Each point is reached from the start by the listed moves, each made once or not at all, plus a little noise. Is the number of moves made odd or even? Then give how often each move was made.

Moves:
(1): [  8 -19  21 -36]
(2): [41  1 17  5]
(3): [ 12  56  55 -22]
Start: [21  5 29  5]
Points:
[ 45  41 113 -53] -> even (1, 0, 1)
[ 37  60  84 -19] -> odd (0, 0, 1)
[61 -1 47  8] -> odd (0, 1, 0)

Moves:
(1): [  2   1  -1  -4   6   5  10   1   9 -19  -5  -5  10   9]
(2): [ 11  15   3  -8   4  -8  -3 -10  -5  -9 -12   9  -3  -3]
(3): [-14   5  15 -24   2 -15   9 -11 -10  -3 -12  18  16  19]
(4): [ -2   3   0   9   6  -7  -7  10  -3   0 -15   9   0  -3]
(5): [10 -3  1  1 13 -2 -9 -3  7  7  6 -1 -3  8]
(6): [-22   2 -20   4   7   4  11  -7 -14 -12   6  13   9  34]
(7): [-20  -3   2  -5   0   2   0  -1   8   5   8   0  -4  -1]
(8): [-9  3  6  2 17 11  2 -4 -8  2 11 -8  2 -3]
(9): [ -8   1   9 -14  -8  16  -7 -19   4 -13 -15   2  11  36]
(10): [-8  6  0  1 -5  4 -5 13 10 14 18  3 -1 15]
(11): [-11   2   1   9  -6  -5   2  -2  -3 -11   5  -6  -3  16]
Start: [  8  11  -6   5 -11   1   2   6   9   8   4  -2  11   2]
Points:
[-65  18   7 -22  12  12  10 -42 -10 -18  13  18  37 111] -> odd (0, 0, 1, 0, 1, 1, 1, 1, 1, 0, 1)
[-41  26   4 -26  22  25  12 -24   6 -19  12  20  56 121] -> odd (1, 0, 1, 0, 1, 1, 0, 1, 1, 1, 0)
[-56  17  -3 -18  15   3  24 -18 -17  -1  21  23  32  51] -> even (0, 0, 1, 0, 0, 1, 1, 1, 0, 0, 0)

Moves:
(1): [  1   0  -2  -8  19  16   1 -14  -6  -2  21   3  -8  -3  14  -4  -5   4
   6 -16]
(2): [-25   8 -10 -19 -18  -7   5  -4  22   4  18  19  19  16 -24   3  13 -18
   8  -4]
(3): [-17  -8  -4 -29   4  12 -23 -14  -1  -3 -10  31  -8  30   6   3   5   6
 -13 -11]
(4): [-16  10 -12   1  -3   6 -11   4   3  -6   9  21  -6  18   8  -6 -15  10
  21  -7]
(5): [  5  27  22 -21 -26   1  21  11 -16 -11   7  11  24  -4  29 -14   2 -21
  -6   4]
(6): [  8  -1 -13  -9   0  16 -15  -9  -7  17 -16 -11  11   1   3 -10   2 -10
  14  -8]
(7): [ -6  -5  12   3  16  -6  -2   7   7  17   7 -15 -13  17   9  12   3 -15
  -8  -4]
(8): [ -2  -6  -3  18 -13  32  11 -24  15  -8 -21  24  -2 -24  29  27  -1  13
  -7  -1]
(9): [ 10   9   2   5   0 -15 -20   2  21   0   7   3  10   2  15 -18  -2  10
 -13 -15]
(10): [  9   4   3   4   9   8  -6  10  -1  -6  -3  11 -14   1  -9  -4 -15  -2
  14 -11]
(11): [ -4   3  -8   7  13  11   7 -19  -3 -15   4   7   2   0  21 -16  13 -15
 -11  -8]
(12): [ 25 -19 -15   1  30 -22  12 -12 -20   3  13   5  19  11   8  18 -19 -27
  -6  -5]
(13): [-28  -8  21  14   4 -19 -15   8 -17   7 -11 -11  15  -6 -26   6  12  12
  19 -11]
(14): [-15  -9 -40 -12 -31  -2   5  18  18  13  10  16 -10  12  -5   0   0  -1
 -40 -26]
(15): [ -8  28  -3 -23 -22  -9  14 -20  21   9  -3 -13 -24  41  18  13  18  46
   7 -11]
(16): [  7  39 -22  -4  15   8  16  -1   4  -6 -10  11   4 -24 -12  -1 -35   5
  25   6]
(17): [  8  -5   8  28  31 -10  -7 -10 -13  19  18  13 -23 -13   3  22  -1   0
   3  -3]
(18): [-13  16   1 -19 -31  43  -3  -3 -10   5  22  12   4  21 -23   0 -19 -12
 -31  11]
(19): [  1 -23  13  -2  -5  -9  18   4  15  11   9  -5  -4   1  10  -9  -6 -14
  -4   5]
(20): [ 20   8  -2   1  -8 -18 -18  -9 -12 -19  -3 -15 -11 -27  -7  -6 -33 -14
  -9  -3]
Start: [ -4  28   6   1   4   9 -13  12   2   9  -3 -29   5  -7   1  -2  -4   0
   8 -10]
Points:
[-53  65 -37 -72 -47   2 -13  -3   7   7  -6  21  50  -8  -4 -49 -33 -70
  -8 -66] -> even (0, 1, 1, 0, 1, 1, 0, 0, 0, 0, 1, 0, 1, 1, 0, 1, 0, 0, 1, 1)
[-43 121  -6 -84 -87  66  -8   2  15  20  30  22  20  85   3 -19 -17  -7
  34 -34] -> odd (0, 1, 0, 1, 1, 1, 0, 0, 0, 1, 0, 0, 0, 0, 1, 0, 0, 1, 0, 0)
[-47  46  30   1  52  23 -42 -15   8  47  34  17  -7  20   4  -3 -35 -23
 -25 -42] -> odd (0, 0, 1, 0, 0, 0, 1, 0, 1, 0, 1, 0, 1, 0, 0, 1, 1, 1, 1, 0)
[-68  32  19  -3 -39  57 -51   7  52  50  15  19  28  40  -7   0 -30 -28
  19 -55] -> even (0, 1, 0, 1, 0, 1, 1, 1, 1, 1, 0, 0, 1, 0, 0, 0, 0, 1, 1, 0)
[-41  26 -52 -69 -53  78 -50   3   2  43   3  19   3  59 -19  -9 -16 -17
 -62 -44] -> even (0, 0, 1, 0, 0, 1, 0, 0, 0, 0, 0, 0, 0, 1, 0, 0, 0, 1, 0, 0)

Moves:
(1): [ -2   6  12  16  -5  12 -14   7 -23   6 -18  -4  16   2   4   8  -8  -5
   3  12   5  -3  -3   8 -16   7]
(2): [ -9 -12 -30 -11  -2   9  28  20   6   8   5  15   8   0  -8  -6 -11   0
  -5   7  -3  18  -9  -2 -17   4]
(3): [-14  29  13 -36   1  13  -6  12   0 -10 -20   9  -5   1  24   8  -5   7
   7  12 -11   0 -23   2  -9 -22]
(4): [ -4  -1   6  14  18   9  -2   4 -10  10 -11 -10  -1   2   0  -8  10 -17
   8  15   8  -9   0 -16   4  -8]
(5): [-13 -13  15  15 -21   3  -4  -5  13  14  15 -18  10   9  15  17 -14   6
  -2  15  -4   3   5  -5  15  -4]
(6): [  1   8  -7   4  -8 -12 -21 -16   4  -3  21   2  -5   4 -11  -5  -2 -18
 -13 -10   9   3   9  -3  -1 -18]
(7): [ -8  -5   3  -3  -1   6   1  13  -4   2 -17   6   1   3  -9 -15   1  -4
  -1  10   9   0   8  -4   8  -2]
(8): [-10  -1  10  -6   5   8   1  -9   3  18   7   7   7   3  13  -5   1  -4
   9  12  -3   2   2   7  23 -21]
(9): [ -2  -4   2   4  -3   8 -11  -2   0 -11   7 -13  11   1  -2   4  -2   6
   1   1  -3  11   7  -5  -8  -8]
(10): [  3  15   9  23   7   1  -7  11   2  -7  19   7   0  12  -5   6 -11  -6
   9 -11   9   0   2 -14   0   0]
(11): [  1  -5 -11   9   8   6   5  -9   5   7   5 -27  -9  10  -6 -15  -2 -10
   0   5   4  -5  -6   1 -12  -3]
(12): [  2  -2 -10   0  -2   1  -9  -4   4  -4   7  -4   6   6  16   0  -6  10
  -1  14  -5  19  -4   4  -6  -4]
(13): [  9  -1  -9  16  -3   2  -2  -4  12  11  -9  15  11 -16   6  -2 -14  14
 -15  20  26  10   7   9 -12   4]
(14): [ -8  -6 -12   6   3   4   4  -3   4 -19   6   2  -3   7  -4   6  -9  21
 -10   1 -10  12   3  -1 -15  -5]
(15): [ 14  -1 -17  -3  -7 -11  15  -3  -4  -7 -12  28  -1  -5  -7  -9  17  15
  -6  -3  -6 -20  -2   5 -12  13]
(16): [-11  12   7  -7   7   3   7   3   7  -9  17  -7   1  17  -9   2  -1  -7
   3   3   7   3 -25  -7  -7  -6]
(17): [  1 -10   6 -10 -10   7   3   3 -16  -4  -3   1   3  11   2  16   0   5
   2   7  -7   0   8   9   5 -12]
(18): [ -4  -3   2  16   6   0   1  -1  -5   8  14  -4 -12  -9   5 -10   1   8
   7  13   6   3   1   4  -8   9]
(19): [  0  -4  13   7  -7  -1  16   2   4   0  -5  14   1  -7  -2 -10  -5  -8
   3   4   0  -5  -1 -18   4  17]
(20): [ -4  -3  -5  -5   4  -7  13   5  -1  -7 -11   4  -7  -6  -6 -10 -12   8
  15  15  -2   1 -13 -10  -9   0]
(21): [  6  -8   6  -8   5  12  -6  -5 -25   1 -16   1  -4  17  -4  -4   7   2
   5 -17  -4 -12  -7 -13 -10   2]
(22): [-24  26   4  12  -4  -6   3  -7   8 -17  -4  26   5   0  15  14  -2   8
  -3  -1  19  11  11 -10  -5 -17]
(23): [  1  10  -5   5   2  -7 -14  -3   9  -3  -4  13 -10 -27  15 -17   2  -8
   2   4  23  -2 -17  25 -11   1]
(24): [ -4   5   1   2  -5   9 -13  -9  -3 -15  -3  15   7   8 -13  14   4   4
  -4  -9   5   5  16  -5  11   1]
Start: [ -2   0   0   6  -1   4  -9 -11  -2  -3  -6  13   2   7  -3  16  -4 -13
  -6  16  -7  12  -7  -9  20   7]
Points:
[-15 -22  -5  50 -21  25 -34 -14 -33  -6 -33  34   7  11  30  -9 -14  31
  -9  64   9  11 -21  13 -33  25] -> odd (1, 0, 0, 0, 1, 0, 1, 0, 0, 0, 0, 1, 0, 1, 1, 0, 0, 1, 0, 0, 1, 0, 1, 0)
[-45  -9   0   2 -50  46  20  10  -7 -12 -46  89  37  18  47  19 -37  56
 -12  96  11  48  -3 -31 -37 -12] -> odd (0, 1, 1, 0, 1, 0, 1, 0, 1, 0, 0, 1, 1, 0, 1, 0, 1, 1, 1, 0, 1, 1, 0, 0)
[-59  36 -39  -2 -12   3  11 -20  31 -51   5 113  -3 -26  46 -24 -36  32
   3  83   8  61 -42 -11 -54 -44] -> odd (0, 1, 1, 0, 0, 1, 0, 1, 1, 0, 0, 1, 0, 1, 1, 0, 0, 1, 1, 1, 0, 1, 1, 0)
[-50  -2  33 -20 -24  58  12   6 -42   2 -30  43  36  56   8  16 -28 -25
  28  90 -20   2 -56 -58 -20 -49] -> even (1, 1, 1, 1, 1, 1, 0, 1, 1, 0, 0, 0, 0, 0, 1, 1, 1, 0, 1, 1, 1, 0, 0, 0)
[-24   9   0  44  31  11  -6   8   5  10 -26  30 -15 -29  -1 -42 -16 -20
  11  96  71  17 -46  -8 -13   7] -> odd (0, 0, 0, 1, 0, 0, 1, 0, 0, 0, 0, 0, 1, 0, 0, 1, 0, 1, 0, 1, 0, 0, 1, 0)
[-65  18 -16 -10 -53  29  15   7  19 -58 -42 121  25  15  42  33 -32  44
 -24  75   3  51 -12  -9 -13 -24] -> even (0, 1, 1, 0, 1, 0, 1, 0, 0, 0, 0, 1, 0, 1, 1, 0, 1, 0, 1, 0, 0, 1, 1, 1)
